Every row gives one point. The window is the flat piece filled in between its corners: a triangle in 3 columns, a solid with four corners in 4, and so on. A path goes straight from each point to the next, and from the last back to the first. After which points does the path pass through the window?
In the rows, 128 means zero.

Window (3 x 3):
[[ 85 185 128]
 [145 159 178]
 [120  70 105]]
Path:
(1): [122 103 174]
(2): [104  28 150]
(3): [123 115  39]
(4): [119  93  58]
(5): [120  58 168]
(6): [ 86 123 135]
(7): [150 155  90]
(8): [144 190 103]
(9): [ 35 151 153]
(10): [100  39 148]
(11): [168 114  91]
(12): [168 134 114]
Through the window after points: 4, 6, 8

Window (4 x 4):
[[139  89 133 190]
 [168 156 200 102]
 [ 86  85 126 176]
 [ 90 105  55 168]]
Path:
(1): [105  90 114 103]
(2): [140  75 138 167]
(3): [111 132 116 225]
(4): [ 66 136 144 181]
(5): [187 122 118  97]
(6): [138  53  76 162]
(7): [ 79 160 114 190]
(8): [107 133 150 189]
(9): [135  92  78 151]
(10): [114 102 217  38]
(11): [174 164 164 157]
(12): [127 156 178 204]
Through the window after points: 2, 4, 6, 10

Window (6 x 6):
[[118 183 143 186 196 124]
 [133 117 188 159  99 144]
 [129 171  75 124 101  74]
 [175 213 149 126 186  83]
 [ 30  20 175 115 175 139]
 [140 169  50 108 187 135]]
Path:
(1): [171 125 110 158 124 100]
(2): [189  88 147 230 177 164]
(3): [ 93 196 162  88 162 102]
(4): [ 77 185 140  57  80  87]
(5): [150 147 118 175 165 121]
(6): [147 111 115 141 126  33]
(7): [ 29 115 121 113 154 207]
(8): [111 159 127  97 148 104]
(9): [182 117  80 176 133  90]
(10): [168 115 111 160 136 139]
(11): [ 39 176 189 128 173  86]
(12): [ 82 143  84  71 137 135]
(13): [127 104 125 141 165  99]
(14): [180 116 123 185 189 117]
(15): [101 155  92  95 156 139]
(16): [ 80 214  71  89 111  64]
Through the window after points: 4, 10, 14, 16

Window (8 x 8):
[[154 165 119  79 186  95 155 243]
 [151  81 152 169  89 101 163 104]
 [ 99 100 109 124  72 174 165 143]
 [ 72 197 142 117  88 162 122  93]
 [131 131  99 184 115 183  90 138]
 [ 69 217  41  79 211  22  97 186]
 [ 77 167 111 143  49  66  61 125]
 [151 145 114 172  44 127 190 124]]
Path:
(1): [ 53 153 119 147 132 108 156 149]
(2): [ 75 203 150 200 103 225 150 164]
(3): [135  97  85  56 101  72 110 107]
(4): [139 145  92  91  97 140 122 134]
(5): [ 80 182 124 162  92 148 136 127]
(6): [ 45 150 167 173 121 141 124 136]
(7): [136 121  66 122  28 112 121 113]
(8): [159 178 132  89 110 140 124 153]
Through the window after points: 2, 8

Window (9 x 9):
[[142 180 126 177 114 116  99 160 117]
 [ 79 114 126  58 140 154 108 179 116]
 [166 180 146  40  84 204 129 127 145]
 [ 49 122 184  76  87 104  90  71  48]
 [117 223 152  68 205 139 127 149  73]
 [219  87  97 133 195 165  64 111 131]
 [116  86  47 152 107 194  85 107 150]
 [111 183 132 167 159 101 149  91 181]
 [181  97  86 141  88 120 117 108  76]]
Path:
(1): [207 149 115 171 142 246 182 132 113]
(2): [146 141 131 139 149 157 136 131 142]
(3): [ 97 238 123  18  97 136  94  79 127]
(4): [124 230 134  23 146 109  25 149  84]
(5): [114 101 104 165 147 180 165 132 129]
(6): [104 103 159 113 115 130 113  84  85]
(7): [ 89 164  73 107  97 146  70 130 115]
(8): [125 127  85 103 111  83  60 125 140]
Through the window after points: 2, 4, 6

Window (11 x 11):
[[152 153 117 145 247 162 117 133 104 114 128]
 [106 166 142  81 141 191 104 168 123 154 151]
 [ 50  67  64 169 123 130 228 158 135 159 186]
 [152 142 222 145 133 115 128 145 105  77 116]
 [108 124 178  83 192 115  62 103 174 143 158]
 [159 140  82 115 125 138 190 148  92  38 131]
 [147 125 136  89  97  87 152  91 146 180 190]
 [ 88  79 135 108 197 172 151 202  57 101 165]
 [ 93 135  60 181 151 174 118  65 102 145 168]
 [194  56 109  75 178 127 105 163 160 141 132]
 [ 66 117 133 108 121 172 187  89 117 177 128]]
Path:
(1): [116 133 138 140 145 147 160 107 121 115 177]
(2): [169 100 154 119 172 202 201 152 123 138 183]
(3): [115 132 113 124 155 104  89 137 119  97 131]
(4): [ 71 120  44  48 110  81  80 116  36 182 210]
(5): [143 127 145 144 184 174 163 124 164 130 137]
(6): [153 123 173 117 185 145 137  93 146  86 249]
(7): [110 104 112 106 163 158 126 199  84 143  84]
(8): [162 118  97 147 122  74 136 159 100 136  76]
(9): [ 95 128 175  98 198 209 150 139 106  83 207]
(10): [178 105 159 108 173 194 106  53 123  69 204]
(11): [107 139 125 106 157 136 126 163 116 164 122]
(12): [138 123 116 126 127 115  92 112 111 162 125]
Through the window after points: 6, 8, 12

Window (12 x 12):
[[129  93 122 163 130 119  97  79  45 138 100 131]
 [158 112  53 167 109 120  75 159 164 147  76 131]
 [155 157 152 157 117 144 117 149 116 140 101 139]
 [122 117 139  56  78  33 125 171 158  97 161 103]
 [ 83 100 125 115 116  85 143 193 143 106 207 100]
 [143  95 125 156  89 143 101 115 142 152 166 181]
 [163 100 127 147 177 134 128  97 136 150 100 159]
 [104 111 133 138 132 146 128 103  97 205  65 170]
 [115 153  95 129 143 163  91 110 131 128 113 189]
 [ 85 140 128 152  91  39 134 135 176 106 190 110]
 [ 89 113 141  97  78 104 113 152 212  89 172  66]
 [115  94 128  69  63  81 249 143  97  64  59 104]]
Path:
(1): [127 150  77  78 114  75 152  57 144 194 148 139]
(2): [127 144  92  99  95 138 160 114 165 151 184 147]
(3): [124 105 137 136 127  96 130 132 131 108  97 126]
(4): [ 50  62 156 140 145 108 155 216 140  70 148 151]
(5): [177 142 101 120  83  95 112  99 145 162 110  96]
(6): [160 147  94 139 103 126 111  88 121 145 125 121]
(7): [ 79  93 178 126 135 119 139 178 145 100  81 180]
(8): [133 133 133 143 128 136 102 155 140 116 106 155]
(9): [129 122  79 133  95 104 151  80 111 182 113 118]
(10): [144 136 114 111 112  96 121 117 130 129 142 111]
(11): [103  58 160 155  88 116 156 177 142 124  98 147]
(12): [121 115 133 161 132 140  85 143 135 126 132 154]
Through the window after points: 2, 8

Window (12 x 12):
[[148  76 133 143  78  96 133  83 101 131 135 147]
 [152  45 161  12 124 149 106 118 121 105  93  98]
 [107 186 148 126 118 159 164 110 150 140  83 117]
 [212 104 195 123 107 108  92  18 115  70  73 114]
 [ 57 154 163 200 116 144 127 147 119 101 128 156]
 [132 138 128 169 136 144  94  53 144  91 190 112]
 [165 197 107 121 119 150  91 132 183 112 140 140]
 [127  85  79 154 155 198 116 103 119  48 129 154]
 [132 153 174  70 155 108  95  76 147 154  95 181]
 [116  96 157 175 216 156 155 182 175 100 128 109]
 [ 81 118 114 124 136 129 150 152 188  84  78 111]
 [114 184 116 176 113 156  76 117 206 173  69 143]]
Path:
(1): [114 137 141 134 100 150 111 111 174 118 113 165]
(2): [150 127 127 152 157 121 107  91 104 122 103 112]
(3): [105 143 114 118 125 124 100 179  50 160  97 125]
(4): [160 107 175 110 129 151 129  53 249  71 113 153]
(5): [155 134 186 117  91 118  94  95 206  92 156 169]
(6): [113 161 108 161 143 156 103 107 142 132 108 121]
(7): [122 151 137 152 146 144  93 111 117 126 126  92]
(8): [165 126 147 122 101 135 135  87 183 107 114 188]
(9): [145 124 121 160  95 170 137  78 218 112 132 176]
(10): [ 88 154 124 112 182 117 103 194  99 114 119  80]
(11): [ 94 105 127 137 209 134 125 162 126 128 113 112]
(12): [160 105 177 156 138 170 149 135 202  75 127 123]
(13): [173 140 213 192 120 167 151  53 208 160  99 183]
(14): [101 124 129 135 133 132 105 126 132 111 101 125]
(15): [126 157 133 121 126 109 111 132 131 124  74  55]
(16): [157  84 153 118 143 165 122  54 174  97 141 213]
Through the window after points: 1, 5, 11

Window (14 x 14):
[[ 78  97 187 232 171  75 105  53 190 123 137 139 179 101]
 [124  94 172 146  86  54 195 107 193 156  83 167 191 161]
 [126  91 155 131 121 135 206 133 161 108 165 115 155  54]
 [ 89 151 137  68 126 123 106 149 188 117 161 136 148 105]
 [134 108 195  92 222  44  87  74 154 139 101 201 107  58]
 [185 161 226  67  43 102  90 123 108 186  94 145 117 121]
 [144  84 163  61 164 148  91  80  93 118 120  71  88 206]
 [128 136 211  83 107  86  51 220 152 200  77 130 142  76]
 [162 165 119  81 144 146 163  96 118 132  60  90  83  81]
 [ 97 125 150 110  79 137 110 136 125 163 132 125  41  86]
 [ 99  90 133 139   7 113 146 118  87 124 109 151 173 125]
 [105 125 147 153 216 181  86 130 111  86 176 133  94 203]
 [207  31 106 150  96 139 115  81 154  57 168 128 143 200]
 [183 116 131 140 206  90  47 115  86 169 200  78  85 134]]
Path:
(1): [149 124 185  91 104  51  96 124 196  89 149 110  80 154]
(2): [ 82 148 204  98  94 117 117 163 133  56 130  94  56 136]
(3): [147 102 163 123 135 106  99 135 146 186 112 145 169 102]
(4): [181  86 103  91 112 160  78  79 147 187 129 181 188 103]
(5): [109 141 194 105 115  83 142 164 145 121 107 110 104 137]
(6): [132 100 158 121 120  98 119 112 133 108 136 117  92 143]
(7): [151  94 138 127 131 138 104 106 144 136 139 151 129 119]
(8): [132 104 130 132 116 182 151  84  67 181 100 150 161 106]
Through the window after points: 2, 6

Window (14 x 14):
[[229  80 159 122 158 146  35 100 128  97 206 102  62 186]
 [132 162 135 142 129 153 118 174 111 149 113  97 127  58]
 [121 120 115 216 106 168 128 116  66 181 203 156 137 197]
 [144 124 173 134 134 144 190 183 123 183 118 143 123 107]
 [118 125 151 200 165 166 189 173 144 115 104 110 131  94]
 [114 143 123 128 119 114 172 155 164 151 148  70  89 105]
 [114 136 168 192 136 111  84  83 117 162 168 169 116 190]
 [114 144 147 112 174 136 184 135  84 123 124  95 107  98]
 [101 127 116 117 174 183 128 169 140 165 105 105 100 129]
 [124 147 135 147  97 127 176 142 109 157  61  78 130 147]
 [132 169 120 162 101 162 121 102 125 124 184 193 159 213]
 [137  69 149 131 122 136  77 151 112  69 166 156  58 150]
 [121 100 115 116 153  94 166 167 131 152 101  79 172  93]
 [127 171 147 199 129 113 104 164  86 133 196 165 134 249]]
Path:
(1): [  9 168 185 182 108 156 108 117 141 166 154  74 128 214]
(2): [103 179 176 151  95 176 125  82 138 122 167  96 165 188]
(3): [147 134 101 163 130 135 131 151 105 141 158 193 123 172]
(4): [144 113 104 157 152 118 169 142 118 160 128 129 126 125]
(5): [ 90 144 204 140 113 198 107 168  99 141 160 112 122 158]
(6): [119 136 167 168 131 150 141 137  99 118 162 109 117 170]
(7): [143 140 116 159 134 135 116 133 126 164 126 166 104 141]
(8): [150 152 124 146 154 106 160 142 130 139 129 122 106  93]
(9): [109 120 157 133 142 148 130 155 117 139 129 111 124 159]
(10): [102 114 162 127 137 127 144 153 125 150 154 100 126 126]
(11): [160 147  95 152 145 130 150 152 129 134 115 114 110 136]
(12): [164 118 130 158 159 138 140 150 116 138 132 152 114 124]
Through the window after points: 2, 4, 10, 12

Window (14 x 14):
[[164  92 133 139 112 178 109 162 160 142 139  84 125 162]
 [142 129 136 166 117 207 130 110 144 146 190 144 161  91]
 [143 196 218  99  56  12 162 249  50 120 204 219 195  57]
 [133 145  84 175  72  62  91 184 144 179 188 134 153 127]
 [156 153 126 133 197  73 113 120 106 106 134 213 179 128]
 [ 93 150 106 206 148 149 142 112  66 160  76 140 135 122]
 [182 134 112 173 149 135 137  97 153  89 119 101 246 124]
 [189 110  64 157 150 146 157 140  88 167 176 109 185 157]
 [ 16 151 145 243 139  65 190 134  45 112 155 202 100 166]
 [ 38 145  95 112 127 213 184 156 232 180 159 124 150 134]
 [153 128 148 120 185 143 148  82 108 124 163  55 102  67]
 [200 183  79 161 117 148 150  98 120 137 149 110 124 169]
 [ 85 178 153 136 152 213  80 173 140 122 185  57 159 110]
 [ 45 115  54  74  92 207 132 133 184 109 162 128 145 121]]
Path:
(1): [161 136 108 144 158 140 186 176 138  87 151 148 162  50]
(2): [107 148  89 149  95 176  72  76 109 235 140  78 156 233]
(3): [150 140 138 111 109 167 123  64 164 144 179 116 211 157]
(4): [ 83 144  80 183 112 135 157 213 135 161 156 120 104 104]
(5): [148 132  74 152 138 132 172 195 154  78 116 197 159  66]
(6): [117 166 141 141 145 145 101  90  99 160 171  98 152 166]
(7): [103 137 136 102 110 144 141  67 120 160 141 144 199 175]
(8): [151 155  98 172 191 129 122 204 145 100 164 143 115  78]
(9): [105 141  77 154 158  95 110 226 120  37 150 123  91  97]
(10): [123 147 136 154  94 124 155 122 119 201 160 143 182 153]
(11): [121 142 154 124 120 107 131 138  90 127 150 157 183 142]
(12): [161 163 100 163 171 116 141 173 156 133 154 166 123  73]
(13): [153 122 106 167 107 161 195 201 166 131 136 136 159  83]
(14): [ 33 174 123  94 164 163  90  52 169 160 175 107 189 193]
(15): [ 64 213 174 114 136  84 149 127  44 208 215 159 172 179]
(16): [147  91  83 162 127 174 152 176 223  69 106 155 147  63]
Through the window after points: 5, 7, 11, 13, 15

Window (14 x 14):
[[128 200 124 171  82 111 127 138  88 164 199 146 149 174]
 [186 118  83  40 122 207 208 131  53 109  45 160 153 222]
 [147  79 127 108  39 196 183 124 112 138  51 177 144 190]
 [124 197   7 153 104 114 149  51 107  92 112 163 208  83]
 [ 96 213 106 148 163 124  73  54 147 167 129 136  78 116]
 [172  59 142 119 108 210 193 116  44 134 100 175  87 120]
 [133 201  94 132 164 132  57  86 135 103 173 185 221  96]
 [115 159 163  42 155  82 128  63 123  73 123 150 124 110]
 [135 128 129  81 163  55  85 147  78 136 110 196 154 138]
 [195 117 107 111 150  83  82  81 133 106 151 132 122 123]
 [106  98  95 106 139 144 144 148  77  45  88 155 166 190]
 [178 222 117 133 164  71  99 109 154  64 118 190 116 105]
 [160 133 152 176 125 166 148 164 159 232 150  79 101  53]
 [141 173 144 104 115 119  49 121  74 109  99 114 146 103]]
Path:
(1): [163 158 129 133 139 131 158 101  88 133  92 140 183 128]
(2): [186 143 196 197 181 125 113  84  83 102 126 142 154 114]
(3): [115 147  54  41  71 141 135 123 118 157 116 160 108 113]
(4): [119 176  60  50 118  82  99 144 100 139 146 212 125 148]
(5): [143 129 137 127 149 118 120 105  94 102 105 148 164 127]
(6): [151 143 131 153 144 103 131  80 114  97  78 152 192 103]
(7): [145 173  92  53 136 154  81 143 119 114 155 180  76 135]
(8): [120 148  71  98 122 135  78 119 169  90 175 216  67 128]
Through the window after points: 4
